Every row gives one point. The points of each table are mixes of a few directions, plus a little noise. Count the directions of each table, and those that both share. Where both have some left over, give the other angles between the two spaces (their principal angles), to ten degrees, smallest first.
In the rows, 128 means zero.

First:
[[164 156]
 [ 59  74]
 [179 167]
 [103 109]
 [136 134]]
Second (6 x 2):
[[ 68  81]
 [158 151]
 [197 182]
 [104 109]
 [ 96 103]
 [145 141]]
Directions: first 1, second 1, shared 1

First, 5 rows:
[[144 105 115 100]
 [175  57  89  44]
 [117 145 137 148]
 [ 91 183 158 194]
 [113 150 140 154]]
Second:
[[143 125  73 165]
 [108  63 212 158]
 [110 151 196  58]
 [125 121 141 129]
 [124 109 144 141]
 [126 150 133  98]
 [133 118 110 152]
 [155 186  16 123]]
Directions: first 1, second 2, shared 0; angles 80

First:
[[148 104 139 127  89 137]
 [112 171 114 142 197 118]
 [170  57 155 115  14 149]
 [201 131 149 172 128 151]
 [ 99 144 116 120 155 117]
 [165 156 133 165 169 137]
 [115 131 123 122 134 124]
 [122 171 117 148 196 121]
 [ 19  86 104  42  68  98]]
Second:
[[120 124 130 119 129 121]
 [ 87 110 136  80 134  96]
 [177 150 119 186 120 167]
 [189 155 116 201 119 176]
 [ 77 105 138  67 136  88]
 [ 82 108 136  74 135  93]
 [211 165 112 227 116 192]
 [ 80 107 137  70 135  90]]
Directions: first 2, second 1, shared 0; angles 30

First:
[[135 125 103  87 187 230 169  98]
 [115 134 143 103 192 162 132 121]
 [132 107  94 124 146 178 131 163]
 [116 161 187 133 111  47 116  83]
 [103 119 147 141 164  98  83 194]
 [142 143 131 125  90 118 153  73]
 [140 139 123 106 132 166 164  73]
 [114 105 130 186  77  30  58 232]
 [154 119  94 146  53 123 145 114]]
Second, 10 rows:
[[128 192 196 129 119  77 147  24]
 [120 106 106 132 157 155 109 190]
 [141 113  78 133 150 211 144 162]
 [116 111 149  96 114  78 123 105]
 [118 108 134 118 117  91 110 145]
 [116 106 102 129 194 190 109 206]
 [134 126 150  96  65  64 149  47]
 [125 130 152 123  92  68 123 100]
 [136 122  82 130 193 243 143 171]
 [145 166 130 193  78 104 123 130]]
Directions: first 3, second 4, shared 3

First (11 x 11):
[[136 136 133 132 138 122 137 132 124 125 127]
 [184 192 165 159 199  81 192 156 104 106 123]
 [156 160 147 143 164 104 161 141 115 117 125]
 [129 128 128 128 129 128 129 128 128 128 128]
 [124 124 126 126 123 131 123 127 130 129 128]
 [158 161 147 144 165 103 162 142 116 116 125]
 [133 134 131 131 135 123 134 131 126 127 128]
 [ 34  20  66  76   7 208  18  82 169 166 135]
 [117 115 121 122 114 137 115 123 133 132 129]
 [146 148 139 138 150 114 148 136 121 121 127]
 [ 93  89 106 109  84 157  88 111 143 142 131]]
Second:
[[132 144 147 138 157  97 105 121 127 185 123]
 [132 149 114 157 136 116 111 153 144 175 119]
 [122 102 129  93 107  77 133  91  80 130 140]
 [105 133 100 152 149 140 124 147 141  69 156]
 [128 103 118 113  83 157 154 125 136  91 124]
 [141 148 116 108 142 162 155 159 119  85 126]
 [128 139 106 105 146  90 133 135  79 115 144]
 [147 145 247 142 189 161 103  83 203 214  96]
 [133 141  87 120 125 120 170 168 161 114 149]
 [153 118 150  90  97 139 142 112  93 148  95]
 [ 83  86  94 189  78 147  76 112 125  82 134]]
Directions: first 1, second 6, shared 0; angles 40

First, 10 rows:
[[108 202 157  26 189 215  86  89 151 158 131 124]
 [130  65 157 124 161  51 116 164 118 142 119  96]
 [117 134 112 168 110 125 149 124 148 109 144 133]
 [131 174 139  63 150 191 101 103 121 148 117 136]
 [142 200  92 122  84 226 135  88 120 116 125 171]
 [113 137 144 102 157 132 116 123 145 137 136 117]
 [ 97  94 147 151 161  64 136 147 167 123 151  97]
 [141  81 138 134 130  78 124 154 105 135 114 116]
 [175 107  58 239   7 121 183 138  79  84 113 179]
 [126  87 135 151 132  74 135 151 129 126 130 113]]
Second (11 x 12):
[[155 105 110  99 145  76 134 108  77 107 136  93]
 [111 118 187 126 170 118 118 165 185 161 108 141]
 [ 99 137 183 120 124 200  83 174 174 190  90 165]
 [ 80 102  94 136  76 149  95 146 100 138 159  89]
 [118 147 161 152 152 131 147 147 197 136 120 160]
 [ 87 159 150 178 115 174 139 159 214 142 128 170]
 [147 111  50 107 116  64 159 101  51  74 177  71]
 [157 125  94 170 113  99 154  61  97  77 144 117]
 [130 156 135 101 128 167 125 152 138 146 113 155]
 [173 133  45  82 113  91 158  90  28  76 159  90]
 [153 113 199 142 157 139  95 104 145 157  74 156]]
Directions: first 3, second 5, shared 2; angles 60

First:
[[ 99 132 123 159 158 130 137 103 118 151 167 148 113 128]
 [136 124 131 109  89  99 123 153 130  98 114 156 141 142]
 [129 136 127 146 134 127 130 133 110 183 174 133 144 132]
 [108 132 126 145 144 140 131  99 127 137 156 138 115 123]
 [140 136 136 112 124 161 131 149 114 174 124  89 140 121]
 [ 99 123 137  92  90 142 124  97 155  27  86 159  95 126]
 [131 126 129 120 131 145 126 117 138 112 109 109 120 119]
 [122 122 126 126 135 106 137 159 123 114  96 135 122 138]
 [186 111 102 172 151  57 103 118 152 124 152 127 162 129]
 [109 127 132 117 164 165 147 142 122 128  71  83  97 117]
 [147 138 137 112  87 137 118 138 119 162 161 131 159 131]]
Second (9 x 14):
[[113 134 130 133 136 169 123  71 141 123 154 121 110 111]
 [122 131 129 130 131 146 126 104 132 126 140 125 120 120]
 [135 125 127 125 124 106 130 158 121 131 114 131 137 137]
 [126 128 128 129 129 133 127 120 129 128 132 127 126 125]
 [112 134 130 133 136 171 123  68 141 123 155 122 110 110]
 [131 126 128 127 126 118 130 142 125 130 122 129 133 132]
 [160 115 124 118 112  42 138 249 103 138  73 141 164 164]
 [108 136 130 135 138 182 122  53 144 121 162 120 105 106]
 [145 122 126 123 119  84 133 190 115 134 100 135 147 147]]
Directions: first 5, second 1, shared 1
